Each point is reached from the start by the listed moves, each made 0, 1 or 2 times, or once backwards (-1), plus a little noise. Is the number of moves made odd or even? Then give how often each move was made.

Moves:
(1): [ 22   5   4   0   6 -10]
(2): [-9 34 -3  0  7  1]
(3): [-5 -1 37 -2  2  1]
Start: [  2  20  -9   7 -13   5]
Points:
[ 11  95 -48   8   4  -3] -> even (1, 2, -1)
[ 39  -8 -39  10 -17  -8] -> odd (1, -1, -1)
[-49  80  56   3  -1  20] -> odd (-1, 2, 2)
[-1 92 27  5  7 -1] -> even (1, 2, 1)
[-14  15 -50  10 -21  14] -> even (-1, 0, -1)

Moves:
(1): [ 26  10  -2  -2  -7   1  -4  -2 -15]
(2): [-6 24 -5  4  5  5  6  0  6]
(3): [ 3  3 27  5  4  2  0 -2 -2]
(4): [ 6 -3 -3 40 -6  5 -1 -6  5]
(5): [  5  -6   0   5  37   2 -10   9   2]
(6): [ 0 -6  3  1  1 31  6 -5 -2]
(7): [ 4  0 -9  1  3 -7 29 -2  1]
(8): [ 0 -2  4  0 -2 -2 -1 27 -5]
Start: [ 21   5 -14   8 -16   7  23  -9 -14]
Points:
[ 39  67  38  -6  68   0 -25  18 -18] -> even (1, 2, 2, -1, 2, -1, -1, 0)
[ 82  12  46  22  14  75  16   8 -54] -> even (2, 0, 2, 0, 1, 2, 0, 1)
[ -5  23 -28  -9  83  26  82  61   1] -> odd (-1, 2, 0, -1, 2, 1, 2, 2)
[ -4  45 -35  95 -10  -3  32 -40  33] -> odd (-1, 2, 0, 2, 0, -1, 0, -1)

Moves:
(1): [ 22   3  -7   0  -4   2   5   9   7   5   7  -3 -12  -3]
(2): [-4 30 -3  0  7 -1 10  8  2 10  2 -4  2 -3]
(3): [  3   2  25  -9 -19   3   3  -4  -4   3   1   0   7  -1]
(4): [ 3  5  1 22 -2 -3 -2 -2  5  0  2  0 -4  3]
(5): [ 7 -3 11  2 13  1  3 -4 -3 -4 -2 -2 -4  3]
(6): [-5  0 -3 10  0 23  1  9 -7  7 -6  8  4  3]
(7): [-6 -6 -3  4 -9  3 22 -6 -1 -3 -5 -1 -3 -7]
(8): [ -7  -2   3  -8  -5 -13   5  27  -2   1  -8  -1   5   7]
(9): [ 1 -1  4  2  6  6 -4 -1 25 -1 -2 -2 -6 -1]
(10): [ 1 -3  2 -1  5 -5 -2 -3  7 19 -5  2 -3 -4]
(11): [-7 -7  3 -1  4  0  3  1  0  2 18  0 -1 -1]
(12): [ 3  0  3  0  4 -3  2  3  5 -3  2 15  4 -5]
Start: [ -6   2  28  13  -2  -8  -2  -5   6 -10 -17  14  -3  -2]
Points:
[ 55  22  -9  90  16  29   0  -7  21 -23 -12  12 -40   2] -> even (2, 0, -1, 2, 1, 1, 0, -1, 0, -1, -1, 0)
[-31 -41  95 -19  -5 -44  -9  39 -28 -19   5  53  35  13] -> even (-1, -1, 1, 0, 1, 0, -1, 2, -1, 0, 2, 2)
[-24  44  64  13  23  32  52 -40  56  33 -57  44   7 -43] -> odd (-1, 2, 1, -1, 1, 1, 2, -1, 2, 2, -1, 2)

Moves:
(1): [ 25 -14  -6  -2   7   5  -2   7   3   2  -6   7   4   4  -6  -6  -4  -5
  -1  -6]
(2): [ 8 13  6  0  2 -1 -3 -1  2  3 -1 -2 -1 -5  0 -2  2 -1  1  0]
(3): [-1 -3 19  3 -1 -4  5 -2 -5  1  0  2  3  2 -1  3 -6  0  0 -1]
(4): [ 2  2 -4 12  1 -2  0 -2 -2  4  2  0  2 -3  1 -4 -2  0 -4 -2]
(5): [-6 -2 -4 -2 18  0  3 -9  4  7 -4 -3  7 -1 -2  7 -2  6  4 -3]
(6): [ -1  -2   0   2  -3  19   4 -10   6   2  -3   4  -5  -8  -2  -5  -2 -12
   3  -1]
(7): [ 5  3 -4 -7  0 -3 21  3 -5  5 -5  5  1 -2  1 -9  6 -2  4  1]
(8): [-10   2   5   2  10   5   1  21   2  -5 -10  -5   1  -2   4   1  -3  -1
   0   0]
(9): [ 3 -1  2  0 -4 -8  4 -3 17 -2  0 -2  0  4  0 -7  6  0 -4  0]
(10): [ 0 -2  2  3 -8  1 -8  6  2 22  2  0  3  9  4 -3 -2  1  5  5]
(11): [ 1  2  0 -6 -1  3  5  4  5 -1 16  1  3 -3  0  1 -4 -3  4 -5]
(12): [ -6   2  -1   2   7  -4  -4   2   5  -2  -2  19  -4 -10  -3   1  -1  -1
  -1   3]
(13): [-6  7 -1 -2 -5  1 -2 -3  1 -8 -6  6 17 -2  5  2 -1  5  1 -2]
(14): [-4 13 -2  3  6  7  4 -6 -1 -3  3 10 -6 16  2 -1 -2 -1 -2 -2]
(15): [ 6 -3  2  1  5  1  0 -5  3 -2  2  4 -4 -2 19 -2  5  4  0 -3]
(16): [ 6  0  0  3 -5  2  6  5  5  3 -3 -1  1 -1  0 15  2  4 -3  0]
(17): [  1  -1   3   3   5   1   0   2  -2   0  -1   6   3   1  -8   0  25  -1
   1 -10]
(18): [-3 -1  3  0  1  5  3  2 -1 -3  2  1 -2 -3 -4 -4  2 19 -1  3]
(19): [ 6  3  2 11 -5 -4  5 -2  2 -3  0 -2 -2  5 -5  3  1  2 25  3]
(20): [ 2 -3  0  4  3  1  0  0 -1  0  6 -1  4  3  3 -1  4  1 -3 15]
Start: [ 10  13   1  15   2  -5  -2   8 -12   7   6  -2  -6  10  -4  -8   3   3
  -6   6]
Points:
[-26  29 -24 -12  65  36  81   5  45  -4  -2  22 -37 -22  36   1  16 -33
  16 -27] -> even (-1, -1, -1, -1, 2, 2, 2, 2, 1, -1, 2, 1, -1, 1, 2, 1, 0, -1, 0, -1)
[ 55  39 -13  12 -39  26   7 -29  -1  45 -15  -1  32   5  -6 -35 -29 -39
   7   6] -> odd (1, 2, 0, 1, 0, 2, 1, -1, 0, 1, 0, -1, 2, 0, -1, 0, -1, -1, 0, 0)
[ 41  34  22  28 -29 -30 -18  -1 -19 -13   0   2  19  -3  11 -22  31  69
   6  35] -> even (0, 2, 0, 0, -1, -1, 0, -1, 0, 0, -1, 0, 2, -1, 1, 0, 0, 2, 1, 1)
[ 34  -7  -1  20 -15 -14 -39  92  33  -8 -53  -7  40  19 -26 -16  29  32
 -23 -11] -> even (2, 0, -1, 0, -1, -1, -1, 2, 2, 1, -1, 0, 2, -1, -1, 1, 1, 1, 0, -1)
[ 47  -9 -23  44  31  -5  62 -27  -9  48  10  28 -16 -28   0   3  32  11
  65 -25] -> odd (0, -1, 0, 2, 2, 1, 2, -1, -1, 0, 1, 1, -1, -1, 2, 1, 1, 0, 2, -1)
[  7  95  21  86 -13 -24 -22  20 -13  17  25  33 -29  28   0  32  -4  27
  25  24] -> even (-1, 2, 0, 2, -1, -1, -1, 0, -1, 1, 0, 2, 0, 2, 0, 2, 0, 0, 2, 0)
[  7  32  24  39 -28   4  18  22 -25  31  36  23   9  41   4 -50  -1  37
  26  34] -> even (0, 0, 1, 1, -1, 0, 1, 0, 0, 2, 1, 0, 1, 1, 0, -1, 0, 2, 1, 1)
[-41  28 -29  13  76   6  15  42  -5  -8  -4  45  49 -14  -6   4  34  -4
  47  -9] -> even (0, -1, -1, 0, 2, 0, 1, 2, -1, 0, 2, 2, 2, 0, 0, -1, 2, -1, 1, 1)
[ 55  72  -8  45 -13  37  51 -52 -20  10 -26  36   2  26 -19 -71   6  20
  48 -13] -> even (1, 2, 0, 2, 0, 2, 2, -1, 0, 0, -1, -1, 2, 2, 0, -1, 0, 2, 2, -1)

Moves:
(1): [10 -9  1  4 -6  8  2  5  5  2  1  2  2 -4  5  1 -1 -2 -3 -6  6  2  3  7]
(2): [ 13  18 -10   2 -11   3   5   5   4  -6   4   1  -3  -2   6 -10  -9  -3
   2  14  10   4   3  -9]
(3): [ -6  10  22   4  -3  -2   0  11  -2   0  -4 -16  -2   0   4   2  13  -3
  18   2  -7   5   3  -2]
(4): [-1  2 -6 16 -5 -4  3  3 -1  2 -6  1  5  8  3  5  1 -2 -8  1 -2  3  1  2]
(5): [ 2 10 -3  0 23  1 -2  0  1  8 -2 -3 -5  2 11 -2  7 -4 -7  1 -3 -3 -7 -1]
(6): [-13   8   0   9  -1  20   8 -10  11   5   0   0   7 -17 -11  -4   2  -5
  -5  -2  -8   7  10  13]
(7): [ -3  -2  -1   1   1  -6  20   5   1  -9   6   0  -3   0  -1  -5  12 -15
  12  -4   1  -8  14  -9]
(8): [-8 -2 -6 -4 -1  0 -5 11  4  7  1 -6 -6  1  1 -2 -7  3 -2 -5 -4  2  3 -2]
(9): [ -2  -4  -3   4  -7 -11  -5  -4  26  -4   0  -7   2  -9   0  -7   9  -4
   8   6   7  -6  -8  -7]
(10): [ -4   2  -4  -5 -10  -2   1  -7  -1  14   5   1   2  -7   3  -4   6  -5
   4   1   0   2   3   0]
(11): [-5  1  2  3  2 -3  1  3  0 -3 20  1  2  0  0 -1 -1  6  2 -2  3  6 -9 -1]
(12): [ 0  2  8  2  6 11 -2 11  3  5  5 20 -1 -2 -3 -1  0 -2  3 14 -7 -5 -6 -4]
(13): [ -1  -1  -2  -1   3   5  -3   7  -4   2   4  -4  16  -7  -2  -3  -4   3
  -3   1  -2  -9  -3 -12]
(14): [  2  -2  -2  -3   7  10  -1  -2   5  10   1 -10   3  25 -10  -7   5  -2
  -4   5  -8  10   5  -1]
(15): [ -9   5  -3  -5  -6   6   0  -5   3 -11   1   3   5   6  13   7   4  -3
  -5   3   4  -4   1  -1]
(16): [  5   6  -1  -7   4   7   7  -2   7   8   3   2  -5  -6  -6  18   0   2
   6   0  -2   5   1 -11]
(17): [ 6  3 -7 -2 -3 -1 -6  4 -2 -6  2  0 -2 -3  0 -2 15 12 -3 -1  0 -2  1 -2]
(18): [ 3 -1  1  1 -2  2 11 -6  2 -1 -2  3 -1  2  9 -4 -8 15  3 -2 -9 -3 -1 -4]
(19): [  2  -5 -14   6   2   6  -5   2  -7  -5  -2  -1  -3   4   5  -5   2  -1
  24   2  -2   7  -2   2]
(20): [ 0 -5  0  0  4 -3  1  3 -3 -3  4 -3 -4 -8  2  1  0  5  1 18 -2  3  8  1]
(21): [-10  -1   3   1   3   2   7  -1   0   2  -9   6   2   1  -2  -2   3   3
  -3  -2  11   5  -3  -2]
(22): [  0  -7   1  -8  -2  -3   6  -4   3  -5  -4   1  -1 -12  -1  -5   2  -6
  -1  -7 -11  16  -4 -10]
(23): [-2  1  5  5  8 -5 -9 -1  4  2  1  4  7  2  1  0  2 -1  3 -2  4  4 11 -5]
(24): [ 3  0  4 -6  6 -9  5 11  3 -3 -7  4 15  2 -2  3  1  2  6 -2 -2  6 -1 18]
Start: [  1   5   5   2   3   2   4  12   5  11  -5  -6  -8  10   2   2  -4  17
   9   1 -17   6   1  -2]
Points:
[ -8   9  -9  44 -42  68  11  16  34   1  36  10  12  56  34 -14  48  51
  61   9 -47  67  27  18] -> even (2, 0, 1, 1, -1, 1, 0, 0, 0, 1, 2, 1, -1, 2, 2, 0, 2, 2, 2, 0, 0, 0, 1, 0)
[-42 -23 -13  41  28  39   8 -38  57  37 -13 -39 -18 -35  35 -35  14  27
  37  16   3  34 -23  80] -> even (2, -1, 0, -1, 2, 2, -1, 0, 2, 1, 1, -1, -1, 0, 0, -1, -1, 1, 2, 2, 2, -1, -1, 0)
[ 34  13 -95 -11 -10  65  28 -35   4  34  26 -21 -39  50  62  -5  10 -22
  -3  -7 -39  85   3 -14] -> odd (2, 1, -1, 1, 2, 0, 0, 0, -1, 2, 1, -1, -1, 2, 2, 1, 0, 0, 2, 0, -1, 2, -1, -1)
[ -9  95  -6  44  47  62  18 -34   7  -2 -23 -17   2  -2  69  48 -24  27
  48   9 -50  40  22  -4] -> even (-1, 1, 1, 1, 2, 2, -1, -1, -1, -1, 0, -1, 0, -1, 2, 2, -1, 2, 2, 0, -1, 0, 2, 0)
[  8  22  16 -40  29 -34  22  20  29  60  30  -3  23   9 -45  27  61  27
  33 -35 -53  21  18  -8] -> even (-1, -1, 0, 0, 0, 0, 1, 0, 0, 2, 1, 0, 0, 1, -1, 2, 2, 0, -1, -1, -1, 0, 1, 2)
[  1  -2  -3  21 -12  46  14 -17  66  35   0  13  63  59  15  16 -33   9
 -71 -26 -39  54   4  35] -> even (2, 0, -1, 2, 0, 1, -1, 0, 0, 0, 1, 0, 0, 2, 2, 0, -1, 1, -1, -1, -1, 1, 1, 1)
